Each row of a before or after table is a point. One or more steps were done to the points. Then noise was added and the rows were shuffled. The steps act on columns, c1 being the first. Name the steps. A step turns or swaps two columns, mirrors them in a line or flattens them onto one, adds a multiple of one to another, or multiplies or shifts one. Angles are multiples of 10 degrees, from the lower column toward the higher: turns from -170 to 170, lines from 10 to 170 but not 90. Use the fewest steps. Two steps may share a column if one is a turn and the other turns, adds or multiplies; they go together, in the order done. Otherwise the lowest column goes first.

Before (11 x 3)
[[ 0.18  0.07 -0.34]
 [ 0.00 -0.09 -0.10]
 [-0.37 -0.01  0.16]
 [ 0.48 -0.04 -0.05]
 [-0.17  0.03  0.24]
 [-0.48 -0.12 -0.12]
 [ 0.32  0.41 -0.38]
 [ 0.04  0.66  0.07]
 [-0.18  0.51  0.41]
 [ 0.29  0.19 -0.52]
 [-0.05  0.15  0.14]]
After (11 x 3)
[[ 0.45 -0.14 -0.23]
 [-0.11  0.67 -0.43]
 [ 0.11  0.24  0.57]
 [ 0.00  0.51  0.48]
 [-0.36 -0.06  0.36]
 [-0.07  0.83 -0.04]
 [ 0.19 -0.05 -0.34]
 [-0.04  0.17 -0.14]
 [ 0.07  0.09  0.37]
 [ 0.08 -0.13  0.05]
 [-0.05  0.05 -0.33]]
Steps: turn c1 and c3 by 140 degrees; multiply c2 by 1.3

Before (13 x 6)
[[-0.23 -0.12  0.00  0.23 -0.30 -0.41]
 [-0.32  0.17  0.07 -0.26  0.24 -0.49]
 [-0.46  0.14  0.16  0.19  0.40 -0.54]
 [-0.32  0.14 -0.01 -0.04  0.32 -0.02]
 [ 0.03 -0.37  0.19  0.12 -0.13 -0.28]
 [-0.31 -0.21  0.08  0.06 -0.26 -0.19]
 [-0.09 -0.32 -0.66  0.13 -0.11  0.11]
 [ 0.37  0.23  0.03  0.31 -0.30 -0.15]
 [-0.49  0.25  0.03  0.00  0.31 -0.76]
 [-0.23  0.14  0.05  0.25 -0.49  0.39]
 [ 0.02  0.10 -0.42  0.45 -0.84 -0.05]
 [-0.20  0.15  0.12 -0.31  0.24 -0.07]
 [-0.68  0.13  0.08 -0.09  0.44  0.48]]
After (13 x 6)
[[-0.30 -0.14  0.43 -0.11  0.12 -0.51]
 [-0.04  0.26  0.31 -0.49  0.26  0.24]
 [ 0.09  0.05  0.17 -0.84  0.46 -0.39]
 [-0.12  0.54 -0.68  0.31  0.00 -0.36]
 [-0.19  0.44 -0.54  0.42  0.19 -0.13]
 [-0.26 -0.27 -0.34 -0.13  0.12  0.02]
 [-0.10  0.34 -0.01  0.31 -0.03 -0.02]
 [-0.24  0.10 -0.36 -0.31  0.23 -0.20]
 [-0.01  0.26 -0.13  0.24 -0.31  0.07]
 [ 0.41 -0.13 -0.16 -0.30  0.30 -0.05]
 [-0.09  0.35 -0.44  0.23 -0.26 -0.20]
 [-0.37  0.09 -0.21 -0.26  0.07 -0.03]
 [-0.33  0.61  0.38  0.43 -0.08  0.31]]
Steps: turn c1 and c2 by -50 degrees; mirror c3 and c6 in the line at 60 degrees; swap c4 and c5

Before (8 x 9)
[[ 0.13 -0.07  0.31  0.17 -0.01  0.17 -0.42 -0.24  0.38]
 [ 0.13 -0.05  0.06  0.07 -0.10 -0.53 -0.04 -0.29  0.37]
 [ 0.04  0.05  0.34 -0.15 -0.20 -0.45  0.09  0.18  0.00]
 [-0.07 -0.44  0.28  0.08 -0.02  0.03 -0.02 -0.21  0.38]
 [-0.38 -0.24  0.35  0.10  0.58 -0.23 -0.20  0.47 -0.07]
 [ 0.00 -0.46  0.19 -0.15  0.06 -0.08 -0.01 -0.27 -1.01]
 [-0.92 -0.15  0.26 -0.18 -0.16  0.15 -0.23  0.06  0.18]
 [-0.18 -0.37 -0.61 -0.24 -0.25  0.11 -0.42  0.18  0.02]]
After (8 x 9)
[[ 0.05 -0.03  0.36  0.34  0.00 -0.31  0.22  0.17  0.04]
 [ 0.12  0.28  0.35 -0.05  0.24  0.28 -0.31 -0.23  0.24]
 [-0.38  0.13  0.04  0.16  0.66 -0.19 -0.07  0.48 -0.22]
 [-0.03  0.57  0.27 -0.02  0.11  0.06  0.09 -0.20  0.01]
 [-0.93  0.23  0.37 -0.47  0.03 -0.47 -0.12  0.05  0.04]
 [-0.17  0.32 -0.22 -0.26 -0.44 -0.23 -0.60  0.18 -0.21]
 [ 0.13  0.28  0.10  0.54 -0.04 -0.18 -0.02 -0.31  0.26]
 [ 0.02 -0.28  0.13 -0.02  0.14 -0.19  0.03 -0.28 -1.07]]
Steps: add 0.5 times c1 to c4; turn c4 and c6 by 60 degrees; mirror c2 and c9 in the line at 70 degrees; turn c3 and c7 by 20 degrees; turn c3 and c5 by 30 degrees
